Each row of a before or after table is a point. The points were changed in one or more steps. Then noise was added and the rows were shuffled. The steps act on columns, c1 being the first. Name the steps. A step turns or swaps two columns, mirrors them in a line or flattens them onto one, adds a multiple of one to another, or multiplies or shifts one. Angles are multiples of 10 degrees, from the lower column toward the higher: turns from -170 to 170, lines from 10 to 170 but not 90. Use the fewest steps. Two steps may share a column if one is a turn and the other turns, adds or multiplies; they go together, in the order done. Otherwise the lowest column goes first.
In the rows, 128 means zero.

Before (12 x 3):
[[172 127 166]
 [103 128  67]
 [116 156  46]
 [137 132 174]
 [164 105 155]
 [170 106  97]
 [129 150 103]
 [ 94 134  87]
 [143 130 123]
 [197 141 151]
 [169  79 117]
 [122 154  91]]
After, 12 rows:
[[122 212  91]
 [173 187 168]
 [168 136 120]
 [194 204 150]
 [108 190  68]
 [115 219  47]
 [142 184 119]
 [ 97 194  90]
 [133 192 172]
 [165 167 153]
 [170 168  97]
 [132 210 100]]
Steps: shift c2 by 60

Before (13 x 8):
[[ 76 150 173  98 164 137 130 144]
 [108 106 115 155 116  94 101 122]
 [148 102  36 128 125 153 103 128]
 [100 163 125 221 119 165 110 103]
 [145 139 169 126 212 148 179  91]
 [ 67 138  89 100 117 159 132 114]
 [141 125 153 104 114 154 190 117]
 [ 92 163 146 116 175 115 124 118]
 [147 139 183 128 112 141 121 144]
 [144 123 173 109 153 162 120 141]
 [115 128 138 118 112 156 249 136]
 [134 116 154 106 149  99 123  81]
 [ 53 116 157  95 153 157 133 127]]
After, 13 rows:
[[148 128 130 108 131  11 103 136]
 [111 105  90 111 146 144 158 134]
 [178 138 112  85  90 118 133 110]
 [ 95 123 142  94 126 127 148 142]
 [109 121 140 119 117 152  98  81]
 [130 139 148 116 153 130 140 144]
 [151 106 120 170 124 162 125 122]
 [150 163 128 189 112 118 213 106]
 [157 118 143  89  55 119 132 125]
 [ 53 144 137 118  90  74 125  87]
 [129 126 141  90 151  64 123 111]
 [116 161 138 126  70 136 113 117]
 [131 152 148  98  62 130 126 146]]
Steps: turn c1 and c5 by 130 degrees; multiply c3 by 0.4; turn c4 and c6 by 30 degrees; turn c6 and c7 by 110 degrees

Before (12 x 12):
[[124 118 103 145 104  76 169 168  71 143 135 199]
 [ 84 141  89 110 131 114 216 142  97 145 106 156]
 [ 83  82 158 106  92 118 186 161  89 151 134 171]
 [157 172 147 120 155 139 104  85 161 163 199  91]
 [134 142 117 173 118 148 101  66 170 131 144 124]
 [ 88 124 126  70 106  82 148 163 105 124 100 190]
 [103 122 172 101 218 115 189 104 113  77 171 143]
 [ 65 113 109 135 148 104 151 170 110 180 114 199]
 [178 113 120 161 129 125  95 122 144 177 100 100]
 [115  88  99 118 113  88 133  99  70 194 107 180]
 [160  93  79 124 127 155  86 114 145 146 169 111]
 [149 149 110 155 123 175  66 108  96 159 127 112]]
After, 12 rows:
[[167  82  99  70 107 133 147 165 109 123 125 125]
 [108 178 124 153 123 139  66 105  97 157 111 129]
 [123 149 146 172 117 138 100  65 168 131 119 128]
 [130  76 135 145 104 127 169 166  71 142 102 128]
 [ 79 122  99 158 126 111  96 120 144 176 119 126]
 [ 95 147 169 127 128  89  86 113 144 147  79 129]
 [189 102 115 134 149 117 150 171 112 178 111 126]
 [171 116 104 109 129 143 216 140  98 145  90 128]
 [172 109 132 106  91  85 187 160  89 149 157 130]
 [154 112 173 101 215 124 190 104 114  77 172 128]
 [ 97 146 200 118 154 168 104  85 159 165 147 127]
 [142  82 109 117 114  95 133  99  70 192 101 129]]
Steps: multiply c1 by -1; mirror c2 and c6 in the line at 40 degrees; swap c3 and c11; multiply c12 by 0

Before, 9 rows:
[[121 139 149  89 124 113 102 117 132 155 108 153 104 135 137 151 136 119
  124 165]
 [124 142 169 110 139  87 108 114 134 153  86 126 107 114 160 123 135 102
  126 139]
 [137  94 114 111 142 101 150 148  78 110 119 105 146 184 125 125  99 138
  122 138]
 [133 120 147 109 122 146 168 154 101  99 137 128 133 133 117  97 115 148
   97  96]
 [126 116 111  96 142  99 115  98 110 127  83  96 120 146 106 145 135 127
  179 140]
 [183 114 118 151 125 118 147 146  83 105 133 119 144 173  91 112 111 131
  118 105]
 [173 102 158 129 120 159 155 142  88 106 139 112 153 162 139 106 105 169
  115 111]
 [133 114 169  86  80 136 113 155 108 115 145 136 107 140 148  65 107 154
  135 101]
 [138 150 146  69 141 116 107 107 130 155 125 120  86 112 162 116 138  92
  128 156]]
After (9 x 20):
[[133 121 148 133 149 145 104 198 101  98 137 158 134 134  94 117 174 122
   97  90]
 [173 102 157 141 170 159 101 166  90 106 141 143 153 163 119 106 163 118
  115 116]
 [122 140 150  74 121 113 142  98 134 155 108 113 104 136 151 161 197 122
  126 132]
 [125 116 111  97 127 100 152  58 111 125  84 100 121 147 121 102 196 143
  179 118]
 [133 113 168 112 156 138 127 248 107 115 146 190 107 141 153 116 167  79
  136  82]
 [139 149 147  65  93 115 123 120 130 155 126 134  86 111 167 119 198 141
  128 110]
 [137  93 114 109 139 102 112 139  78 110 119 122 145 184 113 105 160 143
  123 125]
 [125 142 168 107 102  88 121 119 135 154  86 132 107 113 166 125 196 139
  125 125]
 [184 114 117 159 130 119 138 164  83 104 134 140 143 173  88 114 171 124
  117 127]]
Steps: turn c4 and c20 by 40 degrees; swap c5 and c18; mirror c7 and c15 in the line at 110 degrees; turn c12 and c16 by 70 degrees; add 1.5 times c12 to c8; shift c17 by 60

Before, 8 rows:
[[151 121 187 129 188 149 100 140 125 139 134 186 129  69 115 103 180  87
  171 137  84 146 133  79  75  87 101 100 116 108 135 130  93 128 135  22
  186  71  97 211  92 155 112  97 159 211 128 116]
 [ 71 169 111 111 113 129 125 150 170 147 155 151 107 161 133 169 116 119
   88 132 119 122 143 139 135 170 196 127 150 141 122 114 121 181 127 166
  120 131 126 147 125 132 153 209 111 105 138 183]
 [ 97 149  92 110 132 114 178 136 153 159 165 136 118 143 156 167  95 150
  100 132  84 105 132 117 145 129 162 101 155 118 131 115 143 180 129 174
   98 157 137 136 138  99 140 152 141 112 171 164]
 [135 144 121  68 126 122 139 149 183 120 218 147 157 141 182 171 116 184
   77 161  94  78 105 116 126 140 136  97 203  63 149 111 161 162 141 133
   97 122 126 148 113 170  94 135 145 142 150 123]
 [ 94 175 138 112 132 130 156 143 147 132 136 160  96 152 119 165 105 119
  127 117 130 139 179 136 173 176 176 115 122 136 104 105 142 185 124 128
  150 112 185 144 115  93 160 167 152 116 149 142]
 [ 74 168 142 131  91 122 174 110 148 165 126 131 120 128  91 165 116  91
  142 111 130 177 174 137 171 193 139 137  88 126 115  84 129 185 102 133
  148  98 166 150 131  92 166 176  72 146 172 177]
 [132 117 128  66 187 167  87 123 120 107 144 153 148 123 179 131 158 161
  132 183  71 139 112  76 109  84 139  68 172  50 117 143 149 159 187  74
  136 148  91 161 105 194  93 118 184 172 118 153]
 [142 159 185 115 119 154 180 144  66  76 122 173 129  82  62  75 123 122
  110 101 126 161 102  65  85 181  74 153 144 144  93 114  75  92 148 114
  129  98 154 181  71 110 146 101  71 116 146  62]]
After (8 x 48):
[[132 148 120  73 132 121 122 148 181 127 216 129 159 142 185 167 138 184
   77 160  90  79 108 116 128 113 136 129 202  59 195 110 155 152 136 132
   97 162  97 144 113 172  88 131 158 139 146 124]
 [ 91 175 139 116 127 128 133 147 145 133 141  98 100 153 119 167 141 122
  128 114 127 135 176 134 173  72 172 181 121 126  54 105 141 169 119 127
  151 150 112 149 120  93 162 170 181 119 149 145]
 [148 121 191 132 190 154  81 142 126 137 132  84 132  68 113 103  82  89
  168 137  85 143 132  74  72 175  97  94 117  91 153 132  91 161 130  20
  183 118 105 210  91 148 116  89 124 210 124 115]
 [101 143  90 111 132 114 157 136 152 158 165 119 118 142 150 165 158 150
   95 130  82 105 132 120 142 123 165 140 159 113 138 112 145 145 129 170
   99 191  95 139 135  97 139 155 179 111 172 162]
 [ 67 170 144 132  90 121 153 114 149 163 122 124 120 126  89 165 129  88
  142 109 134 180 172 140 172  59 139 164  85 124  88  86 131  78 101 128
  147 137 136 147 130  92 165 179 195 142 177 173]
 [ 68 166 115 109 113 126 108 151 171 149 156 104 102 156 130 169 131 126
   91 133 122 124 144 138 135  83 193 126 150 132 109 116 124 122 130 169
  120 174 127 146 126 134 148 209 183 107 132 183]
 [130 120 129  59 187 164  66 123 118 109 139 131 150 118 178 128 103 159
  139 181  71 139 114  75 107 178 140  93 173  48  93 142 148 189 186  76
  137 182  69 161 102 197  91 122 148 171 117 157]
 [144 160 192 110 116 155 158 142  65  76 124  79 133  82  62  73 120 122
  105 100 125 168 102  68  86  77  76 150 142 126  23 114  75  66 148 114
  125 143 156 181  70 111 148 100 108 120 146  57]]
Steps: shift c7 by -20; mirror c12 and c30 in the line at 100 degrees; turn c17 and c26 by 170 degrees; swap c28 and c39; multiply c31 by 3; mirror c34 and c45 in the line at 40 degrees; shift c38 by 40

Before (8 x 64):
[[204  86 148 141 116  86 132  90 151 156 143 103 115  95 118 198 160 127
   64 114 157 152 124 155  91 171 115  78 119 136 163 160 107 113 118 126
  115 125  78 101 140  79 110 149 137  88 132 115 136 142 116 171 174 143
   95 103  88 151  98 148 106 132  97 157]
 [131 117  82 102 136 158 170 139 130 120 137  91 161 120 119 116 143 149
  136 106 152 177 113 124 122 178 114 109 167 177 100 121 174 159  87  79
   71 101 102 120 187 134 115 106 187 148 134  98  23 132 135  91 142 128
  122 119  59 156  77 175 129 139 106 131]
 [186  90 200  73 158 142 100  69 150 145 136  89 113 151 153 129  81  84
  138  73 173 110  88 146  70 142 183 108 150 125 154 131 128  95 162 133
  151 101  89 161 143 105 139 115 109 120  60 172 135 136 148 188 107 172
  128 204 139  32 155  91 107 177  97 147]
 [126 117 116  82 103 145 129 102 150 102 165 181 185 143  97  91  58  56
  102 158 116 186 132 172 152 104 163 136 169 117 106 109 151 174 128 181
   87 142 141 163 116 116 157 143  70 117 125 112 155 126  98 176 142 144
  146 157  51 163 152 106 164 113 157 120]
 [131  66 199 121 157 119 176 198 160  90 167 141 141 102 156 172 140 103
  134 152  62 122 154 116 107 113 195 223  70 194 146 145 162  88 145 120
  154  92 180 116 131 120  74 142 163  84 114 125 174 148 154 140  72  72
  124  97  59 163 153 130 148  99 157 149]
 [176 169 149 111 106 176  88  40  82 143 108 139 131 162 151 152  79 141
  111 121 133 160  44 154 165 150 168 118 162 150 129 122  90 158  94 133
   95 187 164 190  62 119 137 148 126  86 116  94 111 134 176  93  95 166
  137 161 129 100 148 112 123 124 124 155]
 [125  78 114 140  77 125 126  84 140 127 132 108 110 162  92  92 142 101
  107  99 122 158 136 127  93 128  81 127 108 198 117 140 167 136 129  88
  148 101 121  81 117 149 137 108 172  89 174  89  87 112 115 104 137 136
  151  92 151  97  95 126  98 176  85  81]
 [180  93 136 119 143 122 125 134 133 119 142 141 135 163 161 134 109  75
   78 134 146 149 115 128 122 126  58 161 126 119 133 161  93 137  76 114
  114 118 166 203 179 139  49  86 146 108 167 161 154  96 111 135  54 143
  149 157 150 104 148 121 179 171 174 128]]
After, 8 rows:
[[203  88 146 134 106  90 132  88 151 171 142 153 116  92 117 200 163 127
   63 114 160 109 124 158  93 169 112  77 119 135 160 153 110 116 129 120
  114 124  78  99 113  81 105 148 131  89 131 120 135 144 117 168 175 143
   95 103  87 151  99 148 106 132  94 160]
 [129 117  78  93  91 163 169 138 137 140 134 134 168 117 119 115 136 151
  136 106 151  67 110 117 129 177 113 110 166 172  96 127 173 157 179  76
   70 101  99 119 159 137 113 113 180 147 136  99  21 129 135  91 143 127
  120 118  64 157  82 173 132 141 106 134]
 [181  91 198  78  81 139  98  70 151 165 139 121 118 152 153 129  82  86
  132  70 173 154  90 145  70 143 185 106 150 125 150 132 125  94  63 133
  155 103  88 171 113 107 135 116 103 120  56 174 133 132 146 187 109 174
  129 203 141  32 153  90 109 179  97 143]
 [122 116 115  85 186 140 127 102 154 121 163 124 183 142  93  87  59  55
   98 153 111  68 135 177 153 101 167 139 168 116 106 106 154 169  79 184
   92 143 145 163  81 115 149 145  90 120 125 113 155 128  99 171 138 142
  149 161  54 159 151 108 164 113 158 120]
 [133  65 196 120 131 120 177 200 158 111 161  96 142 102 157 175 140 105
  134 150  58 141 152 120 107 116 197 224  72 191 144 145 159  85  96 121
  154  95 181 120 101 122  77 142 170  85 113 122 174 147 152 142  75  70
  116  99  61 159 153 126 145  99 161 149]
 [125  78 118 140 139 128 126  90 139 147 133 185 107 164  99  86 136  99
  108  97 123 100 138 128  93 124  82 127 108 201 114 144 170 140  97  90
  153 102 122  80  86 153 135 113 163  95 175  86  84 107 116 101 140 134
  148  92 153  95  96 123  95 175  86  78]
 [179 172 155 118 149 175  88  38  85 164 112 141 128 162 150 153  81 144
  115 125 132  89  43 153 166 148 171 120 162 146 130 121  91 159 183 137
   98 183 165 187  37 116 135 149 129  84 113  94 111 130 173  96  94 165
  136 163 128  96 150 112 122 124 124 152]
 [182  90 139 118 131 124 125 134 135 139 137 112 137 164 164 135 109  74
   78 135 149  88 120 125 129 126  57 160 127 122 132 162  92 142 227 115
  116 115 168 209 148 143  50  91 153 104 167 161 152  94 109 133  53 146
  148 164 149 103 149 124 187 179 174 131]]
Steps: add 0.3 times c12 to c45; turn c5 and c12 by -120 degrees; shift c10 by 20; turn c22 and c35 by -160 degrees; multiply c35 by 2.5; shift c41 by -30

Before, 13 rows:
[[132 150 164 144 137 136 120 152 127 119 132 113 112 124 151 138  99 125
  129 138 126 143 131 142 101 133 136 136 121 135 131 181 135 151 133 112
  131 126 148 125 150 128 138 119 147 151 157 138 157 123 129 145 142 109
  139  91 131 107 151 129 163 150 140 125]
 [147 150 141 124 119 107 112 160 143 116  57 103 118 124 133 126 129 153
  139 136 116 127 116  86 104  94 131 100 136 143 131 129 140 128 142 115
  136 120 117 126 134 101 121 120 141 149 124 132 148 175 152 136 123 174
  139 106  88 125 121 167 121 134 142 120]
 [141 138 124 141 119 136 119 160 129 116 135 144 123 125 113 144 130 126
  111 144 125 131 107 133 161 113 124 111 142 139 136 114 139 145 102 129
  149 115 107 182 125 112 124 119 154 129 133 139 162 122 152 118 143 111
  138 185 120 108 114 145 120 129  66 131]
 [137 130 155 165 118 143 115 149 125 126 130 145 109 135 122 136 109 135
  109 126 113 144 108  93 101 133 136 140 131 106 145 135 138 142 133 118
  131 131 113 110 145 110 119 122 142 108 113 162 142 124 134 138 181 120
  140 102 106 118 122 124 157  94 120 121]
 [114 137 172 156 143 146 116  46  83 116 141 151 117 126 150 125 121 167
  147 119 116 124 114 122 111 123 126 133 102 143 137 138 129 146  60 140
  141 131 114 108 138 144 143 133 140 119 116 185  38 123 142  93 151 138
  131 105 143 128 125 137 116 151 106 128]
 [137 132 191 125 143 150 142 152  79 124 118 141 117 128 116 116 138 122
  113 139 118 154 114 144 106 123 124 121 145 146 134 126 107 151 138 113
  140 128 121 122 138 146 121 139 136 125 138 113 141 136 129 140 118 118
  115 121 143 100 111 121 118 141 100 131]
 [133  99 142 132 140 152 172 113 151 131 133 140 111 120 150 134 125 139
  147 130 146 137 139 127 116 104 136 119 125  84 134 163 133 153 123 115
   92 125 153 124 144 136 146 190 150 157 120 122 135 129 136  93 101 123
  142  92 111 139 131 130 126 130 134 206]
 [147 149 138 128 106 116 114 152 127 130 114 138 131 133 128 143 139 121
  131 121 123 122 128 137 100 119 130 124  97 129 153 114 137 105 126 128
  137 130 123 122 134 103 123 141 135 158 139 114 163 153 130 133 103 124
  138 100 135 121 120 188 130 120 140 115]
 [127 144 124 134  97 123 112 149 132 116 116 132 159 136 112 104 111 132
  140 145 121 129 152 131 118 134 142 124  71 144 132 125 103 134 113 153
  136 130 106 115 136  77 116 107 153 109 141 121 117 147 132  92 116 135
  109  93 133 134 134 149 125 110 134 115]
 [113 143 117 129  80 149 126 152 138 119 139 149 111 110 110 140 137 116
  147 147 148 130 122 138 143 128 119 121 108 125 168 122  82 138 144 144
  137  77 146 112 154 147 124 132 147 151 155 124  91 129 132 115 125 113
  137 110 141 105 122 131 144 145 139 121]
 [135 144 117 140 150 152 119 160 133 127  55 150 129 102 146 109 135 118
  147 109 114 137 124 120 128 111 130 124 145 140 136 128 133 149 133 115
  104 119 125 121 145 120 116 115 123 156 113 144 154 129 137 122 111 109
  125 116 105 131 178 123 116 138 143 119]
 [144 132 129 125 125 123 154 144 155 129 127 145 134 128 155 133 132 144
  117 143 116 127 127 116 122  60 131 111 114 141 131 112 128 140 114 142
  147 131 114 148 134 149 115 107 157 118 200 116 133 124 163 144 127 129
  126 122 144 124 119 135 115 135 127 117]
 [113 144 130 144  96 115 116 121 125 127 110 152 157 129 151 124  70 141
  144 143 186 151 117 100 104 107 105 122 145 127 134 123 125 143 144 118
  142 108 139 191 148 140 122 107 147 133 132 144 156 126 133 113 120 120
   99 108 118 139 118 124 120 132 146 138]]
After, 13 rows:
[[147 128 131 121 130 123 154 142 156 130 130 134 136 124 153 136 129 143
  117 139 118 128 126 118 121  62 125 111 110 143 128 115 132 144 107 142
  148 128 113 150 143 145 116 108 156 117 201 117 136 123 163 141 124 127
  126 118 148 122 122 140 117 136 125 118]
 [138 175 153 218 123 144 120 147 123 122 131 167 105 134 126 138 105 134
  111 129 113 144 108  93 103 135 133 141 132 106 142 133 134 139 118 117
  128 131 122 114 123  87 123 123 139 108 111 163 142 125 132 139 159 120
  140 105 108 114 123 117 124  93 115 122]
 [141 139 144  93 118 115 110 159 141 120  57 111 114 124 132 131 133 151
  137 135 121 125 111  81 102  93 132  98 136 145 133 129 140 129 154 113
  136 118 120 126 103 127 122 120 138 151 130 135 143 174 154 136 107 173
  139 108  90 126 121 209 118 134 141 120]
 [144 125 137  77 108 116 115 156 128 132 112 146 131 133 131 144 137 120
  137 123 126 121 130 134  97 119 130 123  93 130 149 114 137 107 118 128
  132 129 122 119 104 116 122 138 134 158 140 111 159 150 130 133  93 120
  139 101 132 124 118 247 126 118 144 115]
 [114 131 129 117  97 117 113 115 123 124 108 201 157 129 147 126  67 141
  144 141 186 154 117  99 107 111 107 120 148 124 133 120 127 145 118 118
  140 103 140 190 138 134 124 112 144 132 131 142 153 125 129 115 109 118
   98 106 119 139 119 126 107 133 147 136]
 [129 158 163 131 139 139 122 148 129 119 130 115 114 125 151 139  95 127
  130 138 122 142 128 149 101 133 139 137 117 138 130 183 133 151 138 114
  126 129 151 125 141  88 134 122 146 153 157 138 159 118 126 151 121 109
  140  88 136 108 152 131 123 148 139 122]
 [133  87 145 141 137 156 169 113 148 134 135 141 109 119 151 129 122 138
  145 132 144 141 139 132 115 105 138 118 120  85 131 165 130 156 116 115
   91 124 154 125 132 126 146 193 148 156 120 122 134 131 135  93 137 124
  140  87 111 137 132 129 114 130 140 208]
 [113 135 110 108  80 148 125 143 137 122 141 194 111 114 109 139 135 116
  146 147 146 128 124 134 143 130 121 126 110 126 166 124  81 138 124 149
  141  77 145 108 153 116 126 136 146 152 153 123  88 126 133 118 112 112
  137 112 138 106 124 133 113 144 142 123]
 [128 129 120 102 146 152 121 158 134 126  56 171 125 102 143 107 135 121
  145 109 116 140 124 124 134 108 131 128 142 140 135 126 131 151 119 119
  104 123 124 124 122 130 114 112 128 157 114 142 162 129 138 118 105 111
  122 109 105 130 185 119 107 139 143 120]
 [142 143 122 142 122 132 123 156 134 117 134 103 124 124 111 145 128 125
  109 144 123 134 108 129 161 113 132 113 145 138 138 111 143 146  99 130
  145 115 109 183 107 136 125 117 156 133 133 140 164 120 153 115 133 109
  137 185 123 107 116 161 123 128  67 133]
 [127 128 123 107  99 124 113 152 135 114 118 107 160 136 113 106 115 132
  138 145 123 134 152 130 114 132 142 122  69 141 135 126 105 136 113 156
  134 130 104 123  78 108 117 103 153 113 142 116 120 141 129  92 110 132
  106  96 134 132 133 175 119 109 134 115]
 [107 150 173 172 148 142 118  48  82 116 143  35 113 121 148 127 119 169
  148 118 116 127 115 119 114 119 129 129 108 139 139 134 128 149  64 144
  144 130 118 105 136 142 141 132 144 120 117 187  40 121 142  92 138 138
  136 105 144 129 122 144 117 154 104 131]
 [135 123 192 109 142 152 142 147  82 122 116 164 116 129 113 122 138 124
  111 138 120 158 114 144 108 123 125 122 146 143 128 128 109 152 121 110
  143 128 122 124 145 140 117 145 131 121 133 110 143 136 134 141 124 125
  116 118 144 103 113 116 109 140 100 131]]
Steps: turn c2 and c53 by -50 degrees; add 1.5 times c53 to c4; turn c12 and c35 by -50 degrees; multiply c12 by 2.5; turn c41 and c61 by -70 degrees; turn c41 and c42 by -70 degrees; multiply c60 by 2
